Every row gives one point. Two turns around zero, p and q, are shown by what they do to some points. Write where each new point lands after one turn and then the other. Backwards means that the second turn is done in reverse. Each puzzle has new turns, and all numbers are rounded.

Turn p:
[ 22 -12  21] => [ 14 -19  22]
[ 2 -9 34] => [ -7 -14  31]
[ -8  36 -14] => [ 1 39 -8]
[-16 -14 -42] => [ -8  -4 -46]
Turn q:
[ 17 -18  35] => [-14 -16  37]
[22 32  9] => [17 28 22]
[-21 -34 -33] => [ -1 -33 -40]
[-41   2  11] => [-36  11 -19]
[18 15  2] => [15 12 14]
[  4   2 -25] => [ 20  -2 -16]
Where do these land?
p, then q: [ 0 19 26] => [-17  18  20]
p, then q: [18 -7  9] => [  1 -13  17]
p, then q: [ 22  -7 -48] => [ 50 -15 -12]
p, then q: [-40  -6  13] => [-33   9 -25]

Turn p:
[55  4 -9] => [ 43 -31 -19]
[-22 -14  -7] => [-25   8  -6]
[-12  37  33] => [16 21 44]
[ -9  -1 -14] => [ -7  10 -11]
[-12 -26  -4] => [-27  -8  -8]
Turn q:
[-17 -45   0] => [-27 -28 -28]
[ 1 28  0] => [13 23 10]
[-14 -14 -17] => [  2  -8 -25]
[20 23  8] => [11 10 28]
[ 16  14 -39] => [44 -5 -5]
[-6 -6 48] => [-44   8  20]
Where do these land?
p, then q: [ 24  -5 -27] => [ 27 -23 -10]
p, then q: [ -6  -8 -23] => [ 18   5 -17]
p, then q backwards: [-23 -26  20] => [  4 -18  36]
q, then p: [ 6 39 30] => [20 15 43]

Turn p:
[ 25 -35  10  28] => [ 37 -21 -26  17]
[  4  -1 -24 -23] => [ -6  28 -11 -14]
[-38  19   1 -35] => [-49   5  12 -21]
[ -3  26  13 -15] => [ -9  -1  25 -19]
[12 -9  0 44] => [ 27 -11  -1  36]
Turn q:
[ 27 -17  12 -29] => [ 37 -24  -7   8]
[ 49 -25  24  -4] => [ 55   4 -12  21]
[ -9 -11 -24   8] => [-21  -1 -16  11]
[-3 36 -4 -4] => [ -7   4   4 -36]
[-4  9  1 10] => [-6 11  4 -6]
[-60   9  -9  18] => [-58   5  27   1]
Where do these land?
p, then q: [ -2  10 -27  47] => [ 0 55  2 -2]
q, then p: [ 17 -16   3 -31] => [ 26   3 -28   3]
p, then q: [ -1 -28  26 -18] => [ -7 -32 -20  18]
q, then p: [13 26  6 45] => [-10  19  47 -16]
p, then q: [  7 -13   6 -35] => [ -4 -35 -10 -11]
q, then p: [-12  34 -16  22] => [-37  10  17 -17]
p, then q backwards: [-22 -11   2 -29] => [-13  18 -31   1]

Turn p:
[15 -9  8 14] => [-11 -14  10 -13]
[ 31  40   9 -13] => [ 46 -24   5  -9]
[  1 -50  -2 -10] => [-32  26  -7 -30]
[-41  29 -33  10] => [  2   0 -24  56]
[ -5 -10  18  -1] => [-6 11 17 -5]
Turn q:
[ 2 -8 -6 17] => [ -7  15 -10   0]
[ 19 -24 -17  37] => [-15  33 -33 -12]
[ 26   9 -17   3] => [-19  -9 -13 -21]
[  1   2 -23 -33] => [  5 -37 -15   5]
[ -8 -24  -1 -19] => [ 26  -6 -14   9]
[-59  28  47   5] => [ 9 14 66 43]
[ 18  18  17 -11] => [  1 -11  20 -23]
Where do these land?
q, then p: [ 17 -24   7   0] => [ 20  -6 -19 -10]
q, then p backwards: [ -6   5  -2 -21] => [ 9 17  0 12]
p, then q: [ 1 72 -5  3] => [ -6  42 -34 -48]
p, then q backwards: [  0 -29 -26  -4] => [ 20  -6 -26  22]
p, then q backwards: [-13 -23  27  23] => [-5 38  9 20]
